Each row is a point. The window is the flat piece filled in between its corners: a triangle in 3 columns, a solid with four corners in 4, and so on. A path goes straight from each point to the next, and from the last back to the first. List the points from which the path goes on through the window.

Window:
[[ 39  17   7   4]
 [-60  -2 -29   3]
 [ 10  -8  -9 -16]
 [ 14 -10  -1  15]]
Path:
(1): [-41   8 -11   1]
(2): [-38 -19 -41  10]
(3): [ 18  -9 -22  16]
(4): [  4  -7   9 -15]
(5): [ -2 -15  10  11]
(6): [ -7   8 -20  11]
(7): [ 24   1 -32   6]
(8): [37 19 17  3]
Through the window after points: 1, 3, 7

Window (6 x 6):
[[ -2   3 -51 -19  13 -12]
 [ 29   2  23  -9   9 -30]
 [-18 -30 -30  29   2  15]
 [  7  17  28  12 -18 -36]
 [ 12 -26  18   5 -17  52]
 [ 14  -7 -32  20  -3   6]]
Path:
(1): [-8 21 29 25  1 -1]
(2): [ 16 -10 -13   5 -20 -31]
(3): [ 16  -9  16 -29 -31 -60]
(4): [  3  23  -5  36  18 -12]
(5): [-33  11  -7  36   6  31]
(6): [  6 -24 -18  12 -13  -5]
(7): [ 40 -24 -27  23 -24 -22]
(8): [-13  17  -7   0  25  22]
(9): [15 22 11  5 20  8]
(10): [ -4 -27 -15 -14 -30 -31]
(11): [  7 -58 -48  16 -13  10]
(12): [-22   5  -4  24  13   7]
(13): [-3  7 -7 35  6 21]
(14): [  8 -31   0 -10 -36  -1]
(15): [ 17 -28 -12   9 -13 -18]
(16): [-20   5 -11  29   4  14]
Through the window after points: 1, 7, 11, 15

Window:
[[  1  10 -12  -9 -48  18  40 -28]
 [ 26   5  23 -25  38 -31 -13  -1]
 [ 25  -9 -52  46  -7 -19  -3  18]
 [ 35 -14  -6 -14   2  19  23  -9]
 [ -8 -18   1   4 -31   8  -4 -36]
 [-12 -17  21 -20 -20  -3 -19  20]
 [ -3   1 -21  -6 -14  15 -19  -2]
 [-26 -19  -9 -20 -22 -19   0 -22]]
Path:
(1): [-13  17  11  -6  34 -11  31 -15]
(2): [-25 -12  13  -1   3  14 -13   7]
(3): [ 11 -10   1 -25 -34 -10 -15   9]
(4): [ 21   2 -18  -4 -37   2  14 -17]
(5): [ -1  -3  -8 -11   5  12  17   1]
(6): [-16 -10  -3   1  16  24   8   5]
(7): [ 12  -7 -18 -15 -36  -8 -13 -22]
(8): [ 41  -6 -35 -11 -15  -1 -39 -13]
(9): [  4  -9 -37  60   1 -25  26  28]
(10): [-5 -2  5  8 34 -1 13  3]
(11): [ 36  -2   0 -28  -8 -39 -29  -7]
(12): [  9 -22 -24 -18 -55 -17 -19  -6]
(13): [-29 -10   1 -12  -3  -7  13 -26]
(14): [-30 -12   3  -5  20  -8  18  20]
(15): [  2  -8  -5 -18 -15 -11 -13 -18]
(16): [ 30 -22  -2 -24 -14 -11 -22  -4]
Through the window after points: 2, 6, 8, 10, 12, 14, 16

Window:
[[ 24   8  -7  22 -17 -38  19 -16 -25  -9  13]
 [ 21 -24  14  12 -24  -9  14   2   9  24 -36]
 [-39  23  -3  33  16   5  23  36  48  30 -14]
 [ 16  13  -6 -16 -16   5  18  16  12 -11  -1]
 [ 16 -15  38  -6  -2 -25  16 -21 -25 -23   7]
 [-38   6  -1  27 -14 -21 -32  -6   7 -32  -4]
 [-23  14 -13  -3  60   6   5   2   4  13  11]
 [ 21  11 -11  -1   0  20  30 -50  22  11  15]
 [-36   8   4  27 -21   3 -13   6 -18  22  14]
 [-16  33   0 -14 -24  -7 -24   5  49  14   5]
 [ 21 -19  30  -3 -14  -6 -40  11  32 -23  12]]
Path:
(1): [ 25  44  13  15  -8  14   7  28  18  -6 -44]
(2): [-26  -8  -6  -5 -11 -12  -4  -3  21   9  30]
(3): [-18  -1  -5  11 -13 -19   1   4   7 -14  11]
(4): [-16  27  13  24   3  14 -28 -10  13   7 -27]
(5): [  4  17  16   3   3   1  -4   1 -16 -17 -14]
(6): [  1 -11   4  -5 -22 -27  15 -19  36  13  30]
(7): [ -2  -4  -6   4  -6 -16  15  -7   9   8  31]
(8): [-20  33   7  14  -5   7 -15  -2   5  -5  -7]
(9): [  4  17  -2  18  17  26  -2  -6 -20  -7  -8]
(10): [-13 -18   6  -7  -5 -43  25  -3  40  14  17]
(11): [-14 -20   4 -15 -19 -36  10   3  40 -23  13]
(12): [ 19  30   5  21  12  25  -1  -7  -8  17 -18]
Through the window after points: 1, 3, 5

Window (12 x 12):
[[-11  11  11  22  14   1 -27  -1   2  13  15  27]
 [ 19 -10  29 -27   5  27   9  26  -1 -12  -9 -21]
 [ 36 -35   4  -3 -15 -20  14 -26   5   2 -27 -27]
 [ -6 -37 -37 -15 -17  22 -21 -15 -13  36  -8  15]
 [ -2 -49 -22 -15  30  19 -35 -15 -23  -9   4  37]
 [-28  -1  23 -49  -4 -14 -16   7  17  -3  14 -26]
 [-10   8  -7 -32   6 -45  18  -9 -18 -14 -14  18]
 [ -7   9 -36  17  21  25  -7 -21  18 -42   9  40]
 [-15 -13   4  27   9  10  24 -29  -6  -3  43  13]
 [-33 -12 -42  23   1  -3 -26   7   8   9  60 -16]
 [-27 -43 -21 -28  -3  -3   5  11  11  23 -40  -9]
 [-42  42  26  29 -10   2   2   0   0 -21   5 -32]]
Path:
(1): [-16 -14  28   4 -17   6 -34  28  -8 -35 -11  28]
(2): [  9  -4 -13 -10  23   0  13 -31   3   9  -2   6]
(3): [ -6 -16 -30 -10  16 -10   0 -23  -4  16   6 -19]
(4): [  0 -37  19   5 -26   2  -9  17   8 -20 -12  19]
(5): [-23 -30   6   6 -45 -22  -4   0  -4  -1  23  19]
(6): [ -7  19 -20 -19  45   9   5  -7   1 -12 -22 -11]
(7): [-16  -4   1  -8  17  -4  -3  -8   2   2  -1  -9]
(8): [-19 -14 -12 -12  -7   6 -11   1   5 -12  -1  12]
(9): [-28 -31  -8   2 -31 -22  -4  -4  -3 -47   7  14]
(10): [ 30  -4  -8 -12  26  22   1 -20   9  48 -23 -22]
(11): [-12  -5   0  -6  11   7  -2 -14   0   5   3 -19]
(12): [-51  16  -2  28 -28  -4  -7  22   4 -39  -6  30]
Through the window after points: 3, 5, 7, 9, 11

Window, 14 rows:
[[-38  37  35  21  38  -7  19  -9   4  21 -40  20 -15  19]
 [-15   2  14   1   1  14  28  -9 -27 -32  -5  -1 -10  27]
 [ 42 -31 -16 -41   8 -17   0  -9  19  21  42   5 -37 -11]
 [ -5  11  39  29  23  -1   5 -19  17  17 -23  19  23  37]
 [ -2  13  23  -5  22  29 -15   7 -23 -29 -37   1  -3  14]
 [ 21 -15   3  12  30  -3  -2  -5  -3 -34  29 -18 -22  -7]
 [ 23   4  -1  -3 -21 -15 -11  18 -18 -47  27   3 -24  -8]
 [  9 -15 -28  -1  19 -17   3  17 -27 -42   1  20 -18  19]
 [ -6  -1 -24 -11   7   1 -12   9  11  41  19 -25  -5   5]
 [ 27   1 -27 -14   2 -12  20   3   5   2  -2 -19  -3 -22]
 [ 29 -30 -20  -3 -11 -17 -14 -14  21  14   4 -26 -42  -2]
 [ -6   8  -5 -37  14 -46  -6 -23  32  36  -1 -38   3   8]
 [  2  10 -27   1   3  15  -9 -18 -16 -58  11  19 -16  -2]
 [-43 -10  37   8  17 -10  10  -5  24  -5 -26  11  14  -2]]
Path:
(1): [ -1  20  -4 -13   6  22  19   9  34 -24  27   0 -14  37]
(2): [-15 -19  14   6  27 -32  -4 -22 -18  21 -39  -5   0 -20]
(3): [-16   4   1   1   7 -22 -15 -20 -48 -12 -28  -4 -20 -11]
(4): [  8  -2  -2  -4  11   7  16  12  25 -10  10   9  -2  25]
(5): [  9   9  11  18  24  12   9  21  33  -2   4  -9 -18  32]
(6): [  3  -8   4 -11  10 -19   1 -13  -5   4  -5  -3  -6   1]
(7): [-13 -29   7   1   4 -19   4 -27 -18   7  21  -8  -1  -3]
(8): [  0  15   7 -14  13   0   7   7  20  -2 -23   8 -10  13]
(9): [  0   5  -6  12   7   1   3  11  36 -20   0  -2 -18  11]
(10): [ 15 -11  -5 -20  13 -16  -6 -18 -13  14   8   1 -17  -7]
(11): [  5   5  -7 -17   5 -29   0  -1 -45   6  -6  17 -21 -24]
(12): [ 12 -10   4   4   0  17 -11 -11  60 -12  12 -38 -10  26]
(13): [  8   3 -12  -9   8   1   1  13  14 -10  19 -16 -36  13]
(14): [ -2  -5  -2  -8  14  -7  -6 -17 -22  -1 -21   5  12 -14]
(15): [  4  -6   6  -1   9  -8  -6 -32  -2  17 -31   3   4  -6]
(16): [-22   2   2  -9  22  -8  17  17  24 -25  25 -10 -17  22]
Through the window after points: none

Window:
[[-19 -40 -10 -51  13  13   0  -8 -10 -25   8 -10   8  -8]
 [  0  -5  12  18 -42   7  39   6 -28  11   4  30  13   3]
 [-20   7   2   4  -8  -4 -30  12 -10  -4  -2   8  -1  18]
 [  5   2  -1 -60  11  11  -3   6 -12 -22 -27   3  15 -11]
 [ 26  -4  -2  25 -39  -7  35  -6   5 -11   9  43 -15  13]
 [ -5  -7 -12 -33 -15 -10  15   5   0   6  12 -20 -15 -35]
 [ 21  -9   8  40 -36   6  10  22   8  -9   6  10  20  -1]
 [-25 -13   0 -32  18 -16  -9  -1  15   1 -12  13  28 -11]
 [  2  -5  -2  26 -27 -25  12  -9 -13 -11 -19  -6  15  16]
 [  2 -26   6  24 -25  -2  18  23   0   6 -28  15 -12  11]
 [  7 -10   2 -23  37  10  19 -12 -11   3   9 -13 -10 -25]
 [-19  -8  38 -47   8  -9  -5   4   8 -17  -5 -14  10  11]
 [-32   2   4 -36   4  25  -7 -18  20  -9 -22 -14  12   0]
 [ 17   1 -19  13 -24   4  56  27  -2   2  10  20   9  32]]
Path:
(1): [-22  -1  22  17 -25   1  28  29  12 -23 -23  -4  -2 -11]
(2): [ -1  -3  12   8 -18  -5  20   4   3 -15  -9  13  -5  -4]
(3): [  7 -14  -5  -5 -22   3  18   1  -3   4   3  16   1  12]
(4): [-10 -16   1 -18 -17   6  -6  -7  20  17  -5  -4   2  16]
(5): [ -5  10  -3 -10  22 -11  12  17 -25 -44  -7  10   8 -24]
(6): [-16  -1   1   9 -12  -3  15  12  -1 -14  -2   4   5  -2]
(7): [ 11 -25 -13 -33  -3  15   8  -8  -3   7  -7   3   2  -1]
(8): [ 10 -21  -3 -10  -9  -3   3   1  -5   9  -2   9   2   8]
Through the window after points: 2, 8

Window, 14 rows:
[[ -4  19  21   5 -20 -21 -19   7 -30  11 -24 -21   0  41]
 [-20   0   0 -12 -24 -18   4  -1  -3  11 -25  10  19   2]
 [ 26  -8  -7   3 -20  -1  26  27  15 -18  35  12   7  -7]
 [ 14   8   6  10   0   5  36  14 -10 -10 -20  24  -1 -15]
 [  7  12  -7 -37   5  -7 -39  21  17  20 -31 -12 -13  32]
 [  2   2 -30  21  17   8  13   9  22 -28  28   0   3 -24]
 [ 17  -4  13  12  11 -28  31  17  13   5   3  -3  19 -24]
 [-23 -20  18 -29  19  -2  -9   7  30  10 -11  -5 -28  36]
 [ 12   9  11 -12 -23  11 -22 -11 -37  47 -13 -25   1  19]
 [-16 -11   2 -25  39   1 -32  28  14   9   7  22   3  30]
 [  4  -5  26 -10  -9 -10 -50  -7   3  14 -22   6 -13  17]
 [ -4   3  -6  30 -18 -11  25  38  -3  10   8  10  -9 -33]
 [ -4   0  17   3  -8  12  20  36   7 -21   3  -6  18 -32]
 [-19  24  18 -28  31   7 -17  12  60   7  15  21  -9  27]]
Path:
(1): [  8   9  -6 -19   1 -16  -6  16   8  -3  -3   9 -22 -10]
(2): [  5   7  -1 -12  -2 -28   0  12 -10  -5   4   1  -1  13]
(3): [ -2   5  21   9   0  15  -8  18   7  20 -31  -4   2  13]
(4): [ -3  13  17   8 -14  -2  -7  16  -6  19 -22  -5  18  44]
(5): [ -3   5   8 -12   0 -26 -20   5 -19  -7   1 -12 -24  -1]
(6): [ 14  13   3 -28   7 -20  -3  13 -11   8  -7   1 -10 -15]
(7): [-10 -14  -4  28 -18   9   2  17  11  -3  -6   2  13  11]
(8): [ 11 -13 -23  17  30  10  -7  27  30   3  -3  -5   1  27]
(9): [-12  28  44 -27 -27 -19  10  -1 -18  -4   7  13 -14 -33]
(10): [  2  14   1 -20  -3 -19   2  24 -12  -1  -1  -5   3 -10]
(11): [  1 -12  11  13  -7   7   3   9  22   4   4   8  -7  29]
(12): [ -6  -5   5  20  -2  -6 -12  16  39   6   1  -6   1  25]
(13): [  1   5  11 -26  -6  -1   0   6 -33  16 -12   2 -13  -5]
(14): [-16   4   5 -26 -15 -20  -1  17 -28  -8  32 -20   7 -12]
(15): [  9   2   5   9   2   9   4  11  12   8 -11   1   6  -3]
(16): [-2 -1  5 16  1  8  0 19 -1  5  3  4 22  5]
Through the window after points: 2, 4, 10, 12, 14

Window:
[[ 20   4 -19   6   0  18 -60  -3  -6 -29   1   5  24  -8]
 [-27   1   0  16 -17  -2  -5 -34  10  36 -37   9  22  24]
 [ -4  13 -17  -7  21  -5  24  31  11  33   2  28 -14 -21]
 [ 12  -5  -1  18  18 -14  13 -26   9  59   4  -7 -18  15]
 [  7  25   9  14 -14   6  -5   0  -4  30 -15   5  -6  35]
 [  3  -1  15   4 -25  18 -24 -12   6 -46  -5 -11  -5 -22]
 [-27   3  -3 -22  15  28 -23  16 -13   1  29   2 -10 -17]
 [  3 -13 -17 -16  19  37 -13  46  24 -14  24 -14   9  -6]
 [  5  -4  -5  13 -40   9 -11 -21 -38  -1 -23 -12  38   5]
 [ -7  -9 -29 -14  17  14  16   7   2   7  21  30 -22  17]
 [-22  31 -18  25 -25 -15  -5 -34 -10   3 -10 -21  24  24]
 [-12  14  15   1  20 -23  17 -32 -13  22 -43 -14   9  35]
 [-10  23 -19  -8   2  11  12 -39  -1  32 -40 -22 -25  10]
 [ 11  -1  -9 -52   2   5 -13  22  22   3  30   8  -8 -12]]
Path:
(1): [ 20  21  16 -19   4   3  21 -20   9   4   3 -12  18   1]
(2): [ -8   0 -16  10  -7   7 -15   2   3  10 -16   1  -3  12]
(3): [  6  -9 -27 -23  -6 -39 -23  13 -24  19 -11  21 -27  31]
(4): [-14  15   3  11  -5  11  11 -23   9  19  -9 -10  11  10]
(5): [  0   5  -4  17  -1  20  13 -21   3   9 -15   8  19   6]
(6): [-13   6  -8  -2  -4  -3 -21   0   0  10  -6  -8 -10  11]
(7): [  0  -4 -14   7  -9  -1 -22   0  -4   4  -5  -6   6   5]
(8): [  1  17   3 -20   3  16  11 -13  -1   3  -1   8   4   9]
Through the window after points: 7

Window:
[[-10 -14  29 -25   5 -60  17  22 -41 -10  16  -1  -8 -18]
 [  2   0  21  18  -7 -15 -17 -18  14  15  24  -7   4 -15]
 [ -1  -1  12  12 -14  15  18  12  -1 -35  20 -20  20   5]
 [  8  13   1 -20 -14 -21  23 -18   6 -20 -14   1   4 -13]
 [  2 -29  26   4 -29 -11 -13  12  -7   7  -9   5  -5 -27]
 [ 25  20  16 -14  -9  13  -6  17  -9  -3  -5  -4  11   3]
 [  4  -3 -18 -37 -13  -8 -14 -21 -30 -21  -8  19   4  14]
 [ -3 -52 -21 -16  18   8  16  -5   0  18   7 -15   9 -17]
 [ -2  -4 -27  -9 -14  -5 -11  10  -6 -12 -15   5  -1 -19]
 [ 17  -2  -5  34   0   2  20 -20  -3 -22  -7  14 -31   1]
 [  1   6  -3  -1  -9  32   9 -11  -1 -22  -5   9 -36 -12]
 [ 15 -28 -26 -17  11  21 -11 -27  17   5  -6 -42 -11   8]
 [ -6  15  36   2   6 -14  -1   2  -4 -26  -7  -4  26  -9]
 [-20  13  28  16 -25  19  19  23 -31  -5  -4 -25  12 -11]]
Path:
(1): [ -7 -19  -1 -35  -1   9  -2  16   0   9   2  11  -8  35]
(2): [ 12  -9 -11   5  -2   9   1 -23  -3 -13  -5 -31   0 -23]
(3): [  9   1   1  -7  -7   4   3 -15 -14 -16   4   1  -4 -12]
(4): [ -7   0   6  -1  -7   8   1  19   5 -13 -18   3  -5   7]
(5): [-18 -14   3  -9  -2 -19 -19  19  -6  -1 -27  10  -4  35]
(6): [  9   3  -4   4 -13   9  12 -10 -15 -18   3  -3  -3 -20]
(7): [ 14  -6  -1  12   4  -2  14 -43 -24  -2  -6  -1  -4 -27]
(8): [ -3  -1   6   6 -14   2  -6  25  20 -15   7  -5 -12  14]
Through the window after points: 1, 3, 5, 7

Window, 14 rows:
[[  1  -3 -11  -1   5  30 -23 -24  15   0   8 -15  -3   6]
 [  1  -9 -10   5   7  32   9   3  31  15 -20  25   4  -7]
 [  3  24  16  25  25  27 -22 -22 -28   2  22 -25  12  28]
 [ 24  -5  16  -4  15 -41 -18   5 -19  -4   3  10  22 -20]
 [-28  18   7   4  -3  15 -23  -4  -1   6 -13 -10  11  18]
 [ 33  -7   9  -2  -6 -37  11   6   3   3   6  -3  11   3]
 [ -7  -9  -8  19 -13  10  12   2  16   2 -10   6 -37 -16]
 [-16 -36 -11  -2   0   2   7  11  11   4 -18  24 -16  10]
 [  6 -17 -13  -6  12  14  17  23  21  -7 -18  -8 -18 -13]
 [ -2  -1 -47  17   8  26  -7  11  21   5   0   7  11   0]
 [  3 -11   9  -8  -3 -21  27 -13 -19 -19  -4  -3  10 -15]
 [ 60  14 -14  -4   3 -24 -12  -4 -18  -7 -13   8  -1   4]
 [ -8   2 -16  -1  15  14   8 -15   2  26  -4 -15 -17  -2]
 [ 18  16  14 -18 -11  -7 -18   7 -33   5  20  10   9   8]]
Path:
(1): [ -2  16   8  -2  11   6 -17 -15   2  -9  18  -8   5  16]
(2): [ 10 -20 -20  26   3  43  -7 -11 -13  24 -20 -17  -4  -5]
(3): [ 13 -25  14  15 -25   8  -9  -8  -2  -5 -18  -8  12 -11]
(4): [  1  10  -8 -12  15 -11   3   5  -8   3   8   2  -8   9]
(5): [-2 12 -3  7 11  2  2 -3  3 -3  5  0 -4 11]
(6): [ 32 -16  -3  -1 -18  18 -15 -10 -13  18  -9 -17  -8 -32]
(7): [  8 -22 -13  23  15   6  -7   0 -23  37 -15 -21  24  -7]
(8): [14  8 -3 -7  3 -8 -5 -1  6 -9  2 11 -5 -1]
Through the window after points: 1, 7

Window (14 x 14):
[[-20  36   7  31  27   9  13 -13 -16  31   0  13  -8   0]
 [  8 -28  33   5   8  13   8 -11   5  -8   9 -24  22   2]
 [-20  35  13  -4 -27  -5   7  -6 -27 -11  14  28  14 -19]
 [  3  13 -18  36  10   9 -29 -10   2  29  -1 -19  11  19]
 [ -5  11  -7  48 -25  -2  11  41  11  19  -1  -1  -1   3]
 [  7  16   1  37 -27  -9  12  -3  -5 -30 -12   6  -2 -23]
 [ 28   2  21  10  11  -8 -10  11 -31 -13  20   2 -11  34]
 [ 19  38  13  24   4  29 -10 -34  22 -15   9  -6 -34  17]
 [ 10  -6   5   2   7 -24 -32  -4  19 -32  15  16  13  33]
 [-10  19   6 -26   6  -3 -20 -13  20  10 -17  12 -23  13]
 [-14  27   4 -17  -6 -14  -9   4  28   7  12   1 -24 -40]
 [-19 -16 -13 -27   3   3   4 -28 -12  -5  22  20  18 -13]
 [ 23  12   1  12  26   9  20 -12  -2  15  -4 -13  27  31]
 [ -8  37  -8  29 -24 -17 -11 -23  22  36   0  14 -24  -9]]
Path:
(1): [-12  23   0  -5  -3  -6   1 -14 -12 -12   5 -17  -4   9]
(2): [ 25   8  11  25  15   9 -12 -20  10  12  10  26  -1   8]
(3): [ 18  28  -3 -13  -1  16  -9 -20   0   1  -4  49   2 -25]
(4): [-26   5  14  29  -5 -22  -9   6  12   4  22 -44 -25  19]
(5): [-14   3  -3  14 -19 -34  -9  -6  10 -17   7 -26  -1  22]
(6): [ 19  21   9  10  15  17 -14  -4   8  16   6  46  -1  -3]
(7): [ 43   0   3  16   6   3 -17  -3   9  18  10   8 -10 -18]
(8): [-19  27  11   8  -6  -4   4  -3   1  -7  -1  -1   0  16]
(9): [-18  29  11   0  15 -21   8 -32 -31   9 -13 -22  17  60]
(10): [ 14   6   2  21  -4  15  -7   3  19   4   8  19 -10 -20]
(11): [ 32  12  -1  -3  -2  12  -6 -22  -2   1  12  38  -3 -20]
(12): [-28  12  13   8  -7 -15   9   2  -5 -16   2 -13  -3  11]
Through the window after points: 5

Window, 14 rows:
[[-14  11  15  -9 -28 -37  -3 -10 -13   7  -1  12  -1  -6]
 [ 26 -20   1  11 -27   7 -12 -18  -7  16  14  27   9  35]
 [ 29  19  34  10   7   8  39  17  14  20 -16   2   6  15]
 [-20 -30   8  18  31  23  21  22 -20  18  -1   6  15  32]
 [ -9  26   6  -6 -24  24 -20  -2  -7  22  21   7   1   5]
 [  5  -3 -39  11  33  10   3  11  30  34  -2 -49 -14   0]
 [ 11  -9   9  -1   4  -7  -3 -21 -17 -29   3 -13 -30  23]
 [ 18  15   6  19  20  17  43 -16  16 -11 -53   3  -6  26]
 [ 12  19  12 -60  32  13 -21 -57  -2   1  19   7 -31  -3]
 [ -1   6 -12   9  10   2   9   8   3 -35  -1  45 -31  10]
 [ 32  17  10 -37 -35   2 -24 -11  -4  12  -4 -10   9 -41]
 [-14  30  12 -27  28 -11 -35 -11  -5 -21   2  35  -7  42]
 [-11 -21 -19 -21 -27 -22   8  12 -29   9   4 -10  -9  38]
 [-32 -22  29 -22 -30 -12   8  12  -1 -10   8  12  10  21]]
Path:
(1): [ 6  9  4  2  4  2 21 -9 -4 -5 -1 12  5  5]
(2): [ 16  20 -12  -2   0   7  12  16   5  -6  28  -5  10  11]
(3): [ -7 -13  13  -7  -2  -1  -2  -7 -14   7 -19  16 -11   6]
(4): [  0   0  21   1 -26  23 -11 -16   7  25   3   4 -35 -11]
(5): [ 11  19 -17 -28  21  -7  -7  -3  -9  -6   8 -11  18  16]
(6): [ 17  20  -1 -13  20   8  16 -15   6  -7  21  12  22  45]
(7): [ -9   0   5  -8   3   1  -8  -9  -5   3  -4   5 -24  11]
(8): [  1  -8   1   1 -10  16 -29   3  15  15 -20   6 -30  47]
Through the window after points: 2, 4, 8
